Each row of a before or after table is a point. The points were changed in one or more steps. Then noise was added and the rows were shuffled. The steps act on columns, c1 being the first. Write out the steps. A step turns or swaps two columns, mirrors them in a line or flattens them onto one, adds a multiple of one to another, or multiplies or shifts one. Angles are multiples of 10 degrees, from the lower column toward the higher: turns from -170 to 170, lines from 10 to 170 but not 90. Use the fewest steps. Two steps may share a column if one is a turn and the other turns, adds or multiplies; they go together, in the order done. Otherwise the lowest column goes first.
In the rows, 128 means zero.

Before, 13 rows:
[[191  95]
 [128 113]
 [192 166]
 [147  71]
 [121 124]
 [138 192]
 [112 159]
 [218 195]
 [134 195]
 [ 62 174]
 [149 169]
 [140 145]
 [180 124]]
After (13 x 2):
[[104  61]
 [ 75 139]
 [118 187]
 [186  71]
 [109 113]
 [ 73 173]
 [139  97]
 [108  59]
 [ 60 106]
 [132 137]
 [100  89]
 [ 27  75]
 [137 135]]
Steps: turn c1 and c2 by 170 degrees

Before:
[[ 47 141 172 163  96 137]
 [ 97 111 145 188 142 228]
 [106  89  88 103  98 150]
 [174 141  96  87 137 154]
 [215  59  72 134 129 126]
 [160 153 107 110 119 171]
 [ 49 147  62 109 176 143]
 [ 46  81 176 136 113 169]
 [219  95 177 111 127 141]]
After (9 x 6):
[[211  58 117 134 130 147]
 [185  37 118 114 125 123]
 [ 66 175  97  74  80 139]
 [ 92 127 160 181 117 236]
 [ 32 104 138 156 143 169]
 [ 57 170 151 177 158 140]
 [172 131 103  78 117 147]
 [165 141 118 107 128 175]
 [ 94  99 105  94 153 147]]
Steps: turn c1 and c2 by -20 degrees; flatten c3 and c4 onto the line at 60 degrees; multiply c5 by -1

Before (12 x 9):
[[114 149  91 161  90 139 138 112 123]
 [123 115 152 120 145 149 103 129 123]
 [134 175  95 167 113 131 114 129 122]
 [116 168  80 172 146 108 130 115 139]
 [158  99 133 159 161 146 141 146 149]
 [131 129 120 136 149 147 124 180 144]
 [146 160  95 177 121  84 102 136 139]
 [151 188 108 155 120 100 140 131 140]
 [118 104 111 116 132 135 113 137 100]
 [ 68 123 137 143  86 127 116 109 113]
 [ 88 116 131 146 120 127 134 130  81]
 [128 109 146 144 157 172 113 161 108]]
After:
[[173 190 141 151 119 101 150 130 141]
 [129 125 119  99 157 171 124 161 107]
 [133 134 136 127 150 146 135 180 145]
 [ 47 131 131 108 120 127 145 130  80]
 [100 164 167 131  90 138 148 113 122]
 [163 183 165 123 122  85 113 136 139]
 [120 113 105 118 146 149 114 128 123]
 [106 101 147 130 132 135 124 136 100]
 [  8 134 124 112  85 128 127 110 114]
 [102 186 175 136 147 109 138 116 140]
 [188 126 137  86 161 145 150 147 149]
 [141 188 159 139 113 131 125 128 121]]
Steps: multiply c1 by 2; turn c2 and c4 by -40 degrees; turn c3 and c4 by -160 degrees; shift c7 by 10

Before:
[[135 151  95  66 160 167 173  60  46  57 127  86 143 164]
 [163 134 132 134 179 145  63 175 102 124 202  60 174 149]
 [197  91 150 102 193 144  63 156  70 173 164  93 157  65]
 [ 94 177 118 111 119 111 120  92 132 179 169 115  71  82]
 [121  88 187  87 124  78 101 172 128 165 163 101 147  96]
 [ 79 178  47 133 115  70 172  76 157 199  65 153  94 100]
 [114  76 138 137 126 112 138 200  84 175 160 105  73 114]
 [113 175 141 127  44 177  95 132  99 120 135 144 139 144]
 [ 93  24  97  77 151 120  73 154 100 169 157  75 102 109]
 [ 75 162 183 163  95 186 116 106 159 104 123 188  97 170]
 [ 87  78 106 188 132 109 133 124 124 181 159  54 134  46]
 [102 185  76  72 168 188 174 108  92 115 158 135 179 115]
 [ 95 164 123 149  38 144 136 129 195  67 119 198  59 119]]
After, 13 rows:
[[197  94 127 102 196 149  43 153  74 159  81  93 151 148]
 [ 94 175 156 115 117 113  82  90 135 167  94 119  69 114]
 [110 178 122 129  46 177 126 133  95 124 112 143 137 165]
 [135 153 154  69 161 163 183  65  45  73 139  85 140 103]
 [167 139 160 133 175 150 114 178 102 125  62  59 175 195]
 [ 91  75 163 191 135 109  59 131 128 164 110  56 127  85]
 [ 78 176 176 135 118  69 125  72 159 179 219 155  93  76]
 [108 183 186  73 166 188 141 111  94 118 128 139 181  77]
 [ 78 170  78 168  94 187 161 103 165 112 100 190  97 163]
 [ 97 165 131 146  34 137 130 129 199  83 134 201  59 117]
 [113  77 139 138 120 113 119 200  81 165  98 105  71 110]
 [124  87  94  85 128  76  90 175 130 154  65 100 147 132]
 [ 94  22 174  73 155 116  82 153 101 158 119  76 105 164]]
Steps: turn c3 and c11 by -150 degrees; turn c7 and c14 by -60 degrees; multiply c10 by 0.7

Before (10 x 24):
[[131 166  48 157 105 116 128 160 153 170 118 140  77 131 137 157 107 113
   78 109 146 136 120 163]
 [118 176 123 175 158  40 124 155 160 137 155 126 139  74 154 155 116 160
  120  99 111  70 149 112]
 [132  57 169 174  91  46 129 141 143 169 147 125 129 124 138 159 105 133
  127 103 138 137 110 111]
 [116 124 165 160 140 158 110 138 107 153 123 121  90 125 125 137 112 129
   90 119  84 160 143 130]
 [127 174 169 140 153 158 128 134 104 147 159  96 161 130  80 161 110 145
  126 137 132 154 145 170]
 [121 153 127 152 140 145 108 154 206 150 158 133 106  91 155 159  80 120
  129 111 115 136 137 125]
 [118 130 154 160 139 103 129 133 100 178 124 115 161 134 119 147 115 123
  105 105 147 157  92 104]
 [143 115 120  81 154 158 147 153 103 164   7 119 153 116 144 173 118 114
  131 111 123 167 124 111]
 [194 157 175 166 142 148 107 146 136  34 134 138 155 145  57 135  93 167
  113 167 143 107 117 168]
 [115 166 111 165 138 137 165 145 123 116 149 120 125  90 136 147 110 110
  116 165  82 164 143 124]]
After (10 x 24):
[[126 172 169 138 150 158 131 131 105 146 131  95 162 130  81 134 107 146
  128 135 156 171 182 168]
 [137  57 169 177  95  48 130 142 140 164 141 126 129 122 140 120 108 136
  126 102 144 158  74 113]
 [119 179 126 177 155  37 120 156 158 132 114 125 140  73 156  64 117 160
  120 101 158 125 192 109]
 [115 167 113 162 139 135 159 144 124 120  82 124 129  89 137 153 114 111
  115 167 146 165 169 121]
 [121 155 128 149 147 147 107 153 205 150 115 132 105  94 153 117  78 116
  129 109 156 161 156 128]
 [132 168  50 159 103 121 127 158 155 171 144 142  76 129 137 121 103 116
   79 111 116 157 106 161]
 [143 115 119  83 156 157 148 151 102 162 123 116 149 116 141 140 118 113
  126 107   8 187 115 114]
 [117 133 159 164 139 106 133 132 102 176 142 120 161 133 121 141 115 124
  105 107 125 158  18 105]
 [115 125 167 158 142 157 109 140 110 159  85 123  93 123 121 153 112 134
   89 118 118 152 174 128]
 [196 157 178 165 142 148 108 148 137  34 143 140 150 144  60 104  92 167
  115 166 129 124  96 164]]
Steps: swap c11 and c21; mirror c16 and c22 in the line at 60 degrees; multiply c23 by 3

Before (11 x 64):
[[175 166  95 102 141 114 179 124  98 194 103 168 155 169 153  94 108 163
  166  79 147  71  99 201 116 154  90 138 187 111 121  88 199 148 103 164
  118  77 111 172 122  90 143  83 134 139  67 130 166 162  77 189  95 105
   98  78 134  93 129 128 101  93 137 151]
 [127 106 127 114 215 205  85  67  95  84 131  69 109  63  98 213 115  98
   73 172 111 152 139 129 131  69 129  92 172 143 115 185 127  48 106 136
  141  97 108 116 167 172 126 136  73 179 120 147  87  92 137 101 201 169
  176 140 140 128  76 191 137 175 146 126]
 [215 149 122 101 136 157 139 142  98 170  50 147 147 115 162 104 132 170
  150 118 149  98  75 154  66 123 107 105 149  58 123 125 159 168  80 153
   90 107 109 147  92 125 120  90 141 104  71 122 181 153  78 197 130  91
  101 142 150 122 130 115 138 110 148 167]
 [168 127 133  80 162 114 193 116 116 184 149 164 173 152 155  93 133 169
  189  96 132 112  84 162  97 161 119 128 176  86 121 103 195 200  69 135
   85 100 122 152  99 118 125  79 169 126  77 110 144 158 119 147 115 134
   72 153 121 119 165 152 123 118  82 146]
 [206 112 141  74 154 122 158 143  47 180 126 159 183 123 139 161 161 128
  152 128 134 141 130 160 110 176 126 108 179 114  63 119 139 136  69  98
   94  86 141 114 158  71 156 146  97 118  87 151 111 126 154 177 158 140
  101 180 148  41 174  90 162 146  77 232]
 [181  97 199 171 196 137 138 129 139 101  73 143 145 143 150 137  87 182
  137 139 118  84  55  92 122 104 153 118 112 127 148 108 112 100 157 233
  129  52 143 120 129 106  58  77 121 181 167 138 178  71  89 157  87 153
  129 122  66 109  76 195 116  96 176  92]
 [153  82 175 110 249 189  92 103 108  97  98  75  90 123  94 139 118  84
   76 150  90 104 179 114 157 113 147 101  94 146 133 191 121  65 113 135
  149  84 133 119 140 155  36 138  74 173 147 148  91 112 159 105 156 134
  121 130 138 100 117 147 162 125 151 157]
 [237  77 154 100 122 116 182 148  89 158 125 191 189 171 111 100 120 149
  146  53 167 106 100 162  68 168 136  94 172  88 120  83 168 166  81 130
   91 126  98 143 151  86 157 123 139 123  92 115 111 172 135 162  89 100
  104 141 136  86 131 108 148 119 104 202]
 [216 108 146  86 159 134 127  94  91 125 117 176 174 126 114 134 181 123
  106 164 107 143 187 131 114 182 139  72 165  96  80 117 129 133  56  91
  137 137 120 114 179  77 145 179 104 137  52 149 138 137 127 132 131  96
  115 166 141  69 168 130 151 156  76 163]
 [132 124 164 173 236 162 172  90 147  97  66 133 112  88 142 141  88 177
  115 146 163  51 102  83  85  93 140 147  94 108 188 139 123 114 177 178
  106  45 163 149 100 117 117  85 153 185 154 133 130  72  62 158  66 143
  151 115  95 109  79 190  99  79 152 116]
 [117  81 153 109 192 151  91  28  79 142 120 121 117 111  94 171 110 132
   63 119  84 167 181 108 128 120 132 100 157 143 125 212 133 104 102 149
  176  96 129  54 169 117 120 163  71 157 135 133  93 116 146 106 193 133
  138 188 159  79 123 133 166 146 106 156]]
After, 11 rows:
[[118  83  83 111 193 152  94  28 118 143 124 119 117 113  95 145 108 132
   64 119  83 167 182 106 127 122 124  99 159 144 125 216 133 109 101 149
  176  97 127  54 170 116 119 186  73 157 172 133 171 116 146 105 135 133
  138 187 198  79 123 111 167 145 104 152]
 [177 168 167 103 142 115 180 123 163 194 105 168 157 169 152 101 108 164
  169  81 147  71  99 203 117 152 166 139 184 109 118  87 198 145 100 163
  116  78 111 171 122  89 140  76 134 144 180 134  78 164  79 188 106 103
   99  78 102  93 129 141 100  92 138 155]
 [165 126 161  80 166 111 193 117 162 184 152 166 173 153 155 138 133 172
  189  96 131 110  86 161  97 160 136 127 175  87 120 104 193 199  67 136
   86  99 120 152  98 116 126  73 170 126 158 111 101 158 120 147 127 134
   70 153 113 122 167 155 121 118  82 146]
 [218 107 118  84 158 135 128  94 179 126 118 175 174 127 115 146 182 124
  106 166 106 142 186 131 115 182 119  71 168  97  80 115 130 131  56  97
  136 138 120 111 179  74 143 182 104 138 192 148  99 137 127 134 116  98
  115 168 136  69 169 125 151 157  73 163]
 [206 110  94  74 155 122 160 143 145 181 125 159 185 120 142 133 159 127
  154 123 131 141 131 159 109 177 132 109 179 114  64 119 137 111  70  98
   96  89 138 112 158  72 158 159  95 121 224 148 143 125 152 178 124 143
  101 178 162  43 172 160 163 147  76 231]
 [213 147 152 102 134 158 140 141 150 170  49 149 144 113 160 128 133 170
  150 117 148 100  73 154  64 119 149 106 153  54 122 124 158 151  80 152
   91 104 111 148  93 126 118  97 140 102 177 121  65 151  77 196 114  90
   98 144 141 122 130 166 140 110 149 164]
 [180  97 108 173 197 140 139 130  76 102  75 143 144 146 150 194  86 182
  136 139 118  84  57  92 124 103 105 118 111 129 144 109 110 150 158 231
  129  52 144 121 130 107  59  57 122 180 105 139  92  71  88 157 162 153
  129 122  62 110  74  57 117  97 172  90]
 [153  83 108 110 247 187  91 105 117  99  96  74  90 124  97 171 120  84
   76 150  88 103 178 114 155 113 111  98  92 148 129 191 121  92 113 136
  148  82 132 118 142 152  37 147  74 174 140 149 174 113 159 106 134 134
  122 131 154 101 116  72 161 126 151 157]
 [125 105  45 114 216 203  84  65 141  82 132  70 110  61  97 112 115  93
   72 173 112 150 136 130 128  70 128  91 173 144 113 187 127 109 105 136
  141  99 108 116 166 173 126 154  72 180 164 149 166  91 139 103 152 169
  176 139 199 130  76  31 135 175 145 125]
 [233  77 151 100 122 116 183 149 154 157 127 191 188 172 109 159 119 150
  149  53 167 104 101 161  69 169 120  97 174  90 118  80 168 143  81 135
   92 125  98 142 152  88 159 113 140 124 180 115 136 173 134 164 102 101
  105 142  99  85 132 170 147 119 103 200]
 [132 123 108 170 236 162 174  89 111 101  64 134 114  88 141 164  89 179
  114 146 162  55 104  83  84  93 119 146  92 107 189 139 120 158 179 181
  106  45 161 149  99 119 116  63 156 185 100 130 132  72  62 157 124 142
  152 114  58 109  81  70  99  76 151 116]]
Steps: turn c3 and c16 by 100 degrees; turn c9 and c47 by -110 degrees; turn c9 and c49 by 160 degrees; multiply c27 by -1; mirror c34 and c60 in the line at 20 degrees; turn c53 and c57 by 60 degrees; add 0.3 times c57 to c44
